Each row is a point. Each copy is the shape, with its points in the same order, turned, moved and blurred by noise. Is it also mirrored, or only turned?

Shape (6 x 3)
[[-57  16 -11]
 [ 39 -11 -26]
 [ 26  -4  27]
 [ 22 -21 -29]
 [-31  25 -67]
 [ 49  13  41]]
Copy 1 (6 x 3)
[[ 75  25  11]
 [-17  -3 -13]
 [ -9   1  41]
 [ -2 -14 -14]
 [ 56  36 -46]
 [-35  17  53]]
Copy 1 is: mirrored
Copy 2 (6 x 3)
[[  3  49  30]
 [ 27 -29 -18]
 [ -1 -38  26]
 [ 39  -8 -12]
 [ 10  52 -29]
 [-27 -58  22]]
Copy 2 is: mirrored
Copy 3 (6 x 3)
[[-67  16 -17]
 [ 30  12 -37]
 [ 20   6  17]
 [ 24   8 -47]
 [-46  47 -69]
 [ 47  10  39]]
Copy 3 is: only turned

Shape (9 x 6)
[[ 29 -30 -25  19  11 -22]
 [ 58  31 -44 -50 -56 -41]
 [  1  33  40  30 -43  11]
 [ 68 -26   2  -8  -1   6]
 [ -6  15  25  52  12 -29]
 [ 25  20  25  11  55  15]
 [ 53 -49 -12  14  26  22]
 [-12  10  62  10  10 -21]
 [ 23   6 -39 -51 -60   8]]
Copy 1 (9 x 6)
[[ 26 -26  -8  24  27 -28]
 [ 72  24 -33 -48 -46 -37]
 [ -1  49  43  24 -20  26]
 [ 61 -27  19  -9  19   4]
 [ -8  34  39  45  25 -29]
 [ 19  26  25   2  74   5]
 [ 44 -46   6  17  42  13]
 [-26  27  61  -3  23 -14]
 [ 31   4 -46 -34 -45   6]]
Copy 1 is: only turned
Copy 2 (9 x 6)
[[ 36 -43 -43  16   4  -5]
 [ 78  -3 -42 -66 -36 -58]
 [  1  19   8  21 -66  -6]
 [ 61 -40  -8 -13 -13  23]
 [ -8  -1   0  57 -10 -23]
 [ 18   5  31  15  30  27]
 [ 41 -59 -16  -2   7  50]
 [-21 -12  41  25 -13 -26]
 [ 30  -3 -51 -79 -46 -11]]
Copy 2 is: only turned

Shape (15 x 9)
[[-69 -22 -46  67 -35   1  64  36  27]
 [-14   0  30   7 -16  13  35  -3 -40]
 [ -1  42  22   0  34  31  26  48  14]
 [ 15   8 -53  59  23  33  10  30 -36]
 [-17  17  38  26 -15 -50  23 -38  58]
 [-30  40 -32 -39   7 -23 -10 -13  26]
 [-17  -2 -19  66   6  22 -27  40 -30]
 [  0 -14 -28   5  22  30  34 -41 -44]
 [-12  42 -11 -19  -3 -39  37  41   0]
 [  2 -53  26 -45   0  -5 -13  24   5]
 [ 27  41  39 -43 -33  32  -4   4 -10]
 [-59   9 -50  24 -55  -3 -37  17  66]
 [-31 -36 -29  16   9  14  15  11  37]
 [ 13 -16  47 -24 -12   4  18 -55  11]
 [ -9 -10 -63  63 -47 -57  12  48  64]]
Copy 1 (15 x 9)
[[-15 -35 -11  96  19  32  50  31  40]
 [-25 -41  38  16  -1  -6  11 -16 -19]
 [ 10  -6  27 -33  52  37  53  19 -24]
 [ 25 -24 -32  42  41  28 -11   5 -45]
 [-20  20  38  17  20  -8  18 -25  89]
 [-37  42 -22 -19 -11  49  -5  -3  22]
 [ 14 -37   2  39  27  36 -35  40 -15]
 [-27 -33 -35  20  10   0  -9 -54 -34]
 [-41  34   5   5  13   4  40  38  -3]
 [ -9 -44  -2 -55 -34 -21   7  32  20]
 [ 14  14  55 -45 -29   2  20 -16 -31]
 [ 13  20  -1  48 -41  81  -5  43  66]
 [  7 -42 -38  14   4  39  24  -3  39]
 [ -7 -13  31 -31 -18 -23   5 -70  29]
 [ 24  30 -41  77   3  11  27  62  77]]
Copy 1 is: only turned
Copy 2 (15 x 9)
[[-58 -60  39 -57 -37   6  32  66   2]
 [  5  16  46  -3 -20 -52  36  21 -33]
 [-19  60  28 -20  43 -22  35  40   4]
 [ 40 -11  40 -82  29  -5  15  34 -21]
 [-21   7  21  29 -42 -15  24 -17  62]
 [-39  34 -23 -24   1  -5  -7 -28  -9]
 [ 37   0  54 -50  -6  13 -20  50 -20]
 [ 14 -23  38 -22  23 -23  42 -28 -59]
 [-36  31  -9 -38   0 -61   7  24  15]
 [ -1  -1 -12  59  20 -30 -11  32 -33]
 [ 21  75 -16  18 -14 -30  46  18 -36]
 [-42 -12 -28 -37 -60  64 -21  32   9]
 [-29 -32  19 -10  17  25  16  27 -10]
 [ 12  10  16  60 -13 -30  52 -27 -13]
 [-17 -54 -30 -61 -34   7 -10  56  70]]
Copy 2 is: mirrored
Copy 3 (15 x 9)
[[ -8 -50  -4 -15 -43 -13  38  62  95]
 [  2  -2  30   9 -18   7  37  -1 -10]
 [ 11  40  45 -23  33  -4  14  34  13]
 [ 25 -16 -17  47  36  44  16  64  21]
 [ 45  32  31  10 -49 -46 -18 -28  55]
 [  0  42 -44 -19  -6 -30 -26  -5  14]
 [  2 -23  10  36  11  28 -20  68   8]
 [ 18 -14 -16  24  13  41  55 -27   8]
 [  5  29 -10 -16 -12 -51  32  35   1]
 [ 34 -42  10 -44  14 -30 -13 -18 -35]
 [ 35  58  29 -34 -23  25  14  -2 -50]
 [  6  -6 -52 -37 -59  -8 -61  45  52]
 [ 25 -35 -17 -33   8  -8   1  16  50]
 [ 56  17  19 -11 -28   3   2 -74   8]
 [ 61 -31 -44   2 -47 -63 -19  82  71]]
Copy 3 is: only turned
